Rows are points. The points of each table are mixes of a few directions, plus a little noise. Count the directions of each table, and those that both share. Where both have some left over, give the other angles between the two spaces (their principal angles), to ten degrees, smallest first.
(in the rows, 128 means zero)

First:
[[173 121]
 [157 124]
 [ 77 136]
 [156 124]
 [ 79 136]]
Second:
[[196 117]
 [155 124]
 [135 127]
 [ 95 133]
 [117 129]
 [ 55 139]
 [143 125]]
Directions: first 1, second 1, shared 1

First:
[[131 104 139]
 [115 189 167]
 [128 144 100]
 [138  74 107]]
Second (7 x 3):
[[118 167 178]
 [145  65  47]
 [131 118 115]
 [119 162 171]
 [127 133 135]
 [127 133 134]
 [131 119 116]]
Directions: first 2, second 1, shared 1

First, 9 rows:
[[129  99 136 168 128  83]
 [127 156 120  91 127 171]
 [127 153 121  93 127 167]
 [129  93 137 175 128  74]
 [129 112 133 151 128 103]
 [127 182 113  53 127 213]
 [128 154 121  92 127 169]
 [129 109 133 154 128  98]
 [129  94 138 175 129  75]]
Second, 7 rows:
[[172 126 124 137 119 136]
 [102 139 123 137 169 132]
 [ 92  94 140 131 147 151]
 [135 137  83 133 142 116]
 [125  90 155 128 116 154]
 [136 196  89  92  63  43]
 [134 114 182 138 139 163]]
Directions: first 1, second 4, shared 0; angles 80

First:
[[203 160 131  83 172 187 138 171 189]
 [135 114 143 168 130 109 146 123 119]
 [177 119 149 194 162 154 138 141 147]
 [114 116 137 146 113  89 150 116 107]
 [ 97 133 112  98 111 130 106 120 119]
 [121 142 117  79 121 130 125 133 134]
 [ 49 113 110 128  85  98  95  92  81]]
Second, 9 rows:
[[ 81 158  99  74 134 108 190 154 138]
 [143 119 137 146 127 135 109 120 125]
 [125 129 127 126 128 126 131 129 129]
 [ 91 152 105  84 133 111 179 149 136]
 [165 105 151 172 123 144  79 108 121]
 [124 131 125 122 128 126 134 131 128]
 [ 83 156 100  74 134 109 189 153 137]
 [137 122 134 139 127 131 116 123 127]
 [204  79 175 216 118 161  28  85 111]]
Directions: first 3, second 1, shared 0; angles 40

First, 11 rows:
[[128 128 129 126 129 129 128 129 129 128 127]
 [114 131 175  28 162 187 159 181 199 120  82]
 [144 124  75 241  90  62  92  67  48 137 180]
 [132 127 113 159 118 110 118 112 106 130 142]
 [140 125  86 216  98  76 100  80  65 134 168]
 [131 128 117 151 120 115 121 116 112 130 138]
 [127 129 133 117 132 134 131 134 136 127 123]
 [122 130 148  86 142 153 141 150 158 125 109]
 [127 129 133 117 132 135 131 134 136 127 123]
 [121 130 154  73 147 160 145 158 167 124 103]
 [124 129 144  95 139 148 139 146 152 126 113]]
Second, 10 rows:
[[137 174 124 113 131  89 107 121  69 134 146]
 [176 168  74 100 115  99 133  85 107 117 116]
 [171 172  93  62 128 119 143 106 130 116 101]
 [139  79 100 172  81 134 158 100 163 159 157]
 [ 89 112 177 127 163 159 116 172 146 111 108]
 [ 76  81 182 176 132 150 120 167 140 149 156]
 [118 112 127 167 126 125 117 124 121 124 134]
 [ 93  79 179 108 136 187 158 176 204 143 119]
 [132 173 130 111 143  97 103 128  74 121 132]
 [148 130  94 144 125 121 125 101 126 107 111]]
Directions: first 1, second 4, shared 1

First (10 x 14):
[[117 147 126 127 130 153 116 158 121 140 148 135 117 151]
 [171  62 136 132 126  45 172  23 150  86  62 105 165  51]
 [108 159 123 126 129 167 109 177 117 148 159 139 112 164]
 [146  99 131 130 127  92 149  82 137 109 100 117 144  95]
 [160  77 135 132 127  63 162  46 145  95  77 109 157  69]
 [113 150 125 126 129 159 112 165 121 144 150 137 116 156]
 [113 150 125 126 129 158 113 165 122 143 150 135 115 155]
 [142 107 131 129 126 103 143  95 134 114 108 120 139 103]
 [112 153 125 127 129 160 110 168 121 145 154 137 114 158]
 [100 174 122 125 130 185  99 198 113 156 173 144 104 180]]
Second (10 x 14):
[[161 181 110 149 144 124 208 178 122 130 116 127 105  77]
 [ 53  52 205 139 114 163  81  75 108 117 197 154 153 114]
 [ 92  88 147 124 109 134  68 110  88 112 175 135 140  89]
 [170 164  85 124 128 105 134 158 139 125  84 108 109 141]
 [117 105 114  88 130 123  89 108 120 140 147 132 145 132]
 [168 168  92  97 172 117 217 167 158 153 114 135 108 116]
 [126 105 123 104 132 117 104 134 138 115 135 128 112 129]
 [154 193 109 164 124 137 179 124 118 164  90 121 161 141]
 [102  92 168 143 116 140  97  99 150 114 124 129 128 175]
 [136 132 128 148 110 122 101 128 140 111  94 111 119 165]]
Directions: first 1, second 5, shared 0; angles 90
